Rows are points. To make a cloud, some directions were put in groups of two or more. Within a group, all points are equally far from the middle, so they leave a hole (a ring in 2 directions, a hollow ball in 3). The other directions are filled evenly. Then the cloud was stretched, turned, moved and blurred a little. Count the holes, and give their numbers of directions, smallest first.

Cloud:
[[ 35   7 -47]
 [-18  40  46]
 [ 29  32 -35]
 [ -1  55   4]
 [-32 -16  33]
 [ 32 -11 -49]
 [ -8  38  54]
 [ 10  15  68]
 [-41  -9  33]
 [ 26  10  75]
 [ 39  33  78]
 [-19 -14  38]
 [ 27  55  45]
 [-25  38  46]
 [-17  43 -39]
 [ 12  12  68]
 [-57 -16  19]
 [ 60 -35 -13]
 [ 65 -14 -33]]
Holes: 1 (2)

Cloud (31 x 4):
[[-16 -19 -12 -43]
 [ -2 -39  30 -20]
 [-45  -8   7   0]
 [ 20  46  39  11]
 [ 46 -25  14  19]
 [ 16  26  -7  15]
 [-19 -32   2  25]
 [-37 -14 -35  19]
 [  6 -16  24  25]
 [  9  22  54   8]
 [ 22  19  30 -10]
 [-10 -95 -34  13]
 [-23 -39  17  40]
 [  8 -10  42  10]
 [-34 -54 -28  28]
 [ 31   7  23  44]
 [ 18 -13  39  29]
 [ -6  33  11  32]
 [-29  -8 -30 -14]
 [ 26 -27  11 -28]
 [  3 -14  28  -1]
 [-11  26  46  10]
 [ 46 -13  -2  18]
 [-12 -51 -24 -42]
 [ 60 -42  23  44]
 [-11  -2 -34   0]
 [-10  21  -8   6]
 [ 37  21  21 -13]
 [ 14 -14  11 -32]
 [ 44 -58  -6  30]
 [-11   0   5   9]]
Holes: 0

Cloud (46 x 6):
[[-11 -20 -82  -9 -11  -6]
 [ 14  12 -46   3 -33  36]
 [  5  17 -13  21 -95 -22]
 [  8  31  -3 -39 -33 -19]
 [ 43 -46  32  44 -36   2]
 [-30 -11  49  32 -36  37]
 [-53   6 -14  -9 -21  62]
 [-52   1 -27  27 -59  10]
 [ 13  -8  51 -29 -20  45]
 [ -4  -9  21   3 -95  -5]
 [ 11 -34  40  58  -5  44]
 [ 22 -27  35  -7   5  55]
 [-61 -19  -9 -52 -32  14]
 [ 11 -30  50 -40  -6  17]
 [ 18 -17 -37 -18 -56 -23]
 [ -9   2 -31  38  32  47]
 [-62   2 -28 -27 -31 -11]
 [-29   4 -57  52 -41  -2]
 [ 12 -39 -18  71  -5  14]
 [-27  24 -53  43 -65   1]
 [ 34  30   4   2  18  -8]
 [-13 -20  26  54   0  45]
 [ 28 -28   2 -25 -40 -14]
 [-19 -45 -47 -24 -18  15]
 [-30 -45 -51 -11 -13  11]
 [ 19 -55   7  41 -41  21]
 [-28  -5 -38  34  -3  58]
 [-49  34  -8  -2   0  38]
 [ 58 -19  -6  67 -30  20]
 [-41 -30  -8 -53 -14  40]
 [ 38   5 -32  57 -29 -44]
 [-31  24   0 -18 -13 -33]
 [ -7 -45 -45  19   8  -2]
 [-32   7  21   4 -25 -28]
 [-36  -3 -51   9  -5 -21]
 [ 43  22 -31  58 -53  -2]
 [ 30   7 -34   8  32  -8]
 [-32 -20  14  20 -59  52]
 [ -7  26   3   3 -52 -47]
 [ 25   8 -27  27  -5 -48]
 [ 22  -7  25 -11 -67 -33]
 [  1 -42  13  31 -58  39]
 [ 36  -6 -37   7  24  17]
 [-33   2 -77 -11 -12 -16]
 [  7 -59  28   2 -14   5]
 [-18  -2 -61 -19 -68 -24]]
Holes: 2 (2, 4)
